Each row is a point. Examples show where two turns around zero, p and q, send a point. Where does a point land after both, in the order given? Backwards means that the second turn is done in reverse. Each puzzle has new turns, and all numbers are rounded.
In the rows, 128 means zero.

Turn p:
[130 177] => [108 173]
[146  65] => [173  80]
[108 141] => [104 131]
Turn q:
[103 132] => [109 145]
[171 181] => [193 150]
[128  71] => [98 80]
[152 152] => [161 136]
[ 86 104] => [ 80 130]
Where do these land?
q, then p: [111 127] => [111 128]
p, then q: [147 186] => [152 184]
p, then q: [127  71] => [122  71]

Turn p:
[103 155 111 184] => [ 70 140 106 100]
[156  91  94  80] => [180  81 112 148]
[170 135 121 190] => [ 65 118 115 167]
[112 169 127 145] => [107 163 109 114]
[117 136 134  58] => [197 147 127 120]
[109  81 180 111] => [149 119 198 118]
Turn q:
[120 116 171 184] => [ 94  86 172 148]
[112 165 106  67] => [177 165 114  85]
[137  96 126 167] => [ 87 114 126 155]
[ 64 114 139  57] => [142 117 107  35]
[183 130 134 142] => [143 118 119 181]
[152 147  93 151] => [125 165 131 164]
Where do these land?
p, then q: [121 101 112 134] => [116 112 104 118]
q, then p: [168 100 177 136] => [102  68 153 130]
q, then p: [109 179 134 101] => [153 155 131 176]
q, then p: [133 172  90  50] => [155 149  61 190]
p, then q: [130 106 149 127] => [129  99 136 131]
q, then p: [ 98  76 143 215] => [114 128 189  41]
p, then q: [137 161  91 134] => [114 176 118 125]

Turn p:
[145 111  98 135 123 206] => [170 169 121 142 190 117]
[143 117 135 129 198  82] => [ 80  79 137 174 120 107]
[139 144 129 112  92 157] => [158 146 114  94 136 117]
[ 75  96  39  72  99 114] => [120 203  46 164  88 154]
[ 91 156 125  93 134 155] => [124 178 136 119 108  95]
[118 123 185 172 135  85] => [ 96  81 177 111 117 163]
[139 113 182 110 132 104] => [ 84  97 130  93 134 124]
[175 164 131 200 110 120] => [193  70 162 126 131 146]
Turn q:
[137  95  92 110 118 157] => [136 148 163 140  94 156]
[160 196  98 177  68 167] => [ 89 188  53 169  90 124]
[140  93 147 115 100 172] => [127 166 164 162 146 148]
[ 78 164 150  81 176 106] => [142 115 123  40 162 122]
[167  95 154  87 148 121] => [190 126 159 140 151 127]
[109 114 114 187 133  78] => [ 91  62 119 142 110 105]
[168 134 157 137 159 166] => [160 135 101 154 160 166]
[ 65 133 112 130 122  57] => [ 89  84 142  77 111  75]
Where do these land?
p, then q: [ 84 104 122 156  87 100] => [107 188 123 134 136 168]
p, then q: [177 124  63 143 196 118] => [101  50 112 190 103 131]
q, then p backwards: [ 56  89 135 123 154 123] => [129 115 207 158 130 116]
p, then q: [ 86 141 119 100 117 111] => [101 166 118 116 115 103]
p, then q backwards: [156 173 213 158  96 146] => [ 73 101 132  62 176  85]
p, then q: [195 120 104  60 114 143] => [162  88 135 106  45 117]
p, then q: [ 97 129 117 137  94 153] => [144 165  93 123 134 135]
q, then p: [173 144 152 147 167 129] => [153 111 112 177 162 125]

Turn p:
[ 67 108 218 152 146 122  94 154 130] => [ 63 135 168 157 106 133 106 137 213]
[110 102  72 126 179 125 189 111 170] => [187 107  68  93 152  95 116 102 164]
[101 182 153 106  83  96 189 109  75] => [ 46 169  80 132 165 106 147 114  89]
[145  74 114  82 136  99 118 172  94] => [126 111 143  80 170 157 108 189 128]
[125 155 136 103 121 126 103 169 121] => [117 141 141 144 145 166 157 151 132]
[144 156  53 174 117 134 134 147  88] => [149  78  76 168 128 142 133 147  72]
[116 131 130 128 103  89 108  96 155] => [139 184 126 139 116 118  99 131 125]
[146  78 144  82 114 175 147 110 145] => [130 127 152  46 106 133 139 103 130]
[125 115 125 134 132 157  60  87 183] => [180 153 170 139  79 152 101  93 144]
[120 170 138 205 132 107 202 154 144] => [111 107  69 177 117  52 168 141 147]
[208 137 123 115 144 178  65 101 102] => [161  96 212 133 127 156 134 101  65]
Turn q:
[ 77 131  93 220 119 172 126 113 119] => [162 124  93 204  66 166 147 104 141]
[127  59 102 100  96 155 149 139 104] => [155  83 120  70 115 179 135 128 120]
[192 161 132  89 193  83 110 109 162] => [106 179 140 128 208  85  97 143  81]
[197 145 172 100 175 144  53  67 145] => [131 187 188 128 167  96  58  72  81]
[107 148  79 162  95 113 117 133 119] => [173 111 122 169 112 123 153 157 141]
[107 157 133 123 104 111 150  97 140] => [125 120 118 131 114  80 159 120 123]
[ 80 102 133 178 132  86 218 151  96] => [ 59  78  91 153  99 164 195 161 126]
[ 99 136 158  73 149  89 118 157 101] => [ 82  92 139 108 139  95  86 164 145]
[152  79 179 139 127 144  69 125 176] => [130 137 170 126 174 154 106  52 157]
[135 161 139 123  96 117 151 169  87] => [113 133 153 111  95 121 149 183 152]
[136 128  88 100 123 193 147 147 160] => [170 163  76  81 121 146 121 125 140]
Where do these land?
p, then q: [136  68 170 114 144 115 168 152 183] => [110 126 116  82 200  81 143 136 160]
p, then q backwards: [171 140 133 163  88 120 101 129 144] => [143 169 111 150 118 125 131 100  80]
p, then q: [114 122  39 114 205  57 138  99 126] => [156 176 141 171 203 164  60 152  74]
p, then q: [164  90  99 143 116 150 109 171 104] => [129 110 148  79 121 185 120 135 153]
p, then q: [113 196 161  99 137 155 131 142 148] => [ 95 157  80 140 100 111 168 103 104]
p, then q: [100 117 177 107  88 188  91 111 154] => [142 135 131  94  76  72 152  75 153]
q, then p: [ 72 125  56 142 149  52 168  72 107] => [117  41  73 111 133 114  69 198 108]
p, then q: [125 144 198 155 149 187 120 109 145] => [104 101 135 133 120  97 184  58 126]
p, then q backwards: [130 107  96 165 119 116 142 188 110] => [ 89 127  81 119 132  98 153 158  96]
q, then p: [156 161 129 114 106 185 144 133 147] => [139 175 124 133 150 131 174 116  91]
q, then p: [127 150 179 127  92 139  69 141 118] => [122 188 174 140  99  98 131 129 152]
p, then q backwards: [131 117 100  93 143  70 157  90  51] => [151 103 118  64 208  96 118 113 156]

Turn p:
[ 93 104 179 132 112  88 138  70 169 174 145] => [ 75 109 120 112 116 107 208 108 172 136 159]
[186  97  81 148 104 145  77 178 115 111 131] => [196 130 137 192 125  95  85 158 125 105 122]
[178 153  77 140 125  98 108 118  87  79 133] => [173 151 123 121 151  76  60 109 112 144 137]
[ 65 136 127 181 147 114 148 154 130 154 122] => [103 198 116 127 118 154 160 147 152 143 103]
[177 145 122 143  93 195  78 127  69  59 157] => [173 132 202 143 176 119  47 138 111  89 170]
[ 68 138 116  96 114 118 176 125 192 148 145] => [ 59 123  81 108  81 149 143 110 148  96 113]
[106 153 145 104 122 119 166 121 128 216 118] => [114 124 100 117  76 183 173 105 133 162 158]
[ 81 133 188  95 103  92 149 123 158 141  72] => [ 81 102 118  69  85 127 182 170 114 145 134]
[115  98 176 106 142 102 189 142 127 139 148] => [103 122  81 117 152 148 190 126  95 112 138]
[216 147 105 169 154 179 104 133 132  78 118] => [219 119 173 123 165 120  79 114 137 104  86]
[169  91  61 138 150 185  95 111  76  79 105] => [165 134 196 183 150  99  68 101  80 132  90]
[ 81 140 161  85 171 100 108 133 153 161 142] => [ 73  93  90 125 139 160 145 149 158 170 125]
Turn q:
[ 89 107  74 100 129 142 183 144 120 112 184] => [157 107  47 154 139 120 163 155 103 123  92]
[149 123  91 111  95 117 185 115 158 183 176] => [117 103  61 141 181 137 142 150 126 178 166]
[126  97 142 162 103 148 134 176  75 100  95] => [139 102 150 109  73 187 138 115  96 114 100]
[196 181 107 118 165  85 159  81 159 134 147] => [180 152 143 146 207  97 119 129 139 171 179]
[122 160 172 187 152 157 118 113 167 155  63] => [ 79 161 213 162 128 157 140 125 169 134 131]
[117 113 115 132  88 170  80 162 101 103 140] => [123 136 101 107  74 160  94 150 111  90 111]
[ 99  81 175 145  91 129 108 154 118  74 137] => [114  87 142 120  56 121 133 138  91  81 133]
[207 174 174  51 200  67 111 132 176 159  74] => [142 190 198  62 161  46 135 106 161 219 157]
[ 76 129  93 122  83  92 139 149  90 124 161] => [138  92  58 157  98 126 108  94 105 130 111]
[125  82  74 116 136 101 124 107 126 135 140] => [153  85  89 111 151 116 123 130 166 117 119]
[113 155 155 159 122 173 102 114 158 105  64] => [105 177 181 150  90 156 143 128 163  97 141]
[141 142 115  81 147 123 160  53 109 166 161] => [126 143  88 121 222 104 140  99 122 121 145]
[104 119 177 179 154 160  61 166 106 113 123] => [ 93 130 193 124  83 137  86 146 111  89  76]
Where do these land?
p, then q backwards: [129 166 150 172  60 161  93 134 117 198 125] => [171 141 118 160  93 134 115 127 191  76  60]
q, then p: [185 157 152 181 102 137  84 142 138 137 156] => [125 119 151 167 163 163 109 185 163 132 170]
p, then q: [149 178 137 174 126 152 132 177  95 131 121] => [136 196 145 102 134 144 105 164  98 151 137]
q, then p: [142 149 215 160 118 133  90 135  87 151 121] => [ 70 121 182 117 159 145 133 161 124 160 185]
p, then q: [ 68  77  99  78 130 127 149 132 132  70 147] => [145 107 126 164  82 122 118  71 144  81  67]
p, then q: [178 155 186 160 102 143 144  95 143 149 144] => [143 134 122 108 166  91 170 174  93 125 174]
q, then p: [ 51 132  90 150 170  73 180 133 124 139 129] => [161 162 148 127 100  75 199  96 137 149  77]
p, then q backwards: [148 167 139 145  94 147 164 128  76 155 135] => [183 159 134 122  86 138 136 114 110  94  99]
p, then q backwards: [145  90 118  48 198 171 111 125 185 126 121] => [ 70  70 112 198 144  98 152 150  80 167 153]
q, then p: [130  87  69  49 169  87 109 107 119 110 135] => [151  71  61 121 110  68 106  98 111 150  88]
q, then p: [ 93 150 123  98  86  72 150 156 152 107 130] => [142 165 106 149  89  86 141  89 148 123 172]
p, then q: [162  89 147 205 133 153 138 140 115 168 151] => [159 144 183 166 167 150 155 157  96 151 163]
q, then p: [103  78  80  94 138  92 155 120 147  86  59] => [152  91  91 100  89  85 162  74 115  68 108]
q, then p: [109 117  88  79 165 145  95  69 161  65 118] => [155 113  67  61 143  81  88 130 137  95  90]
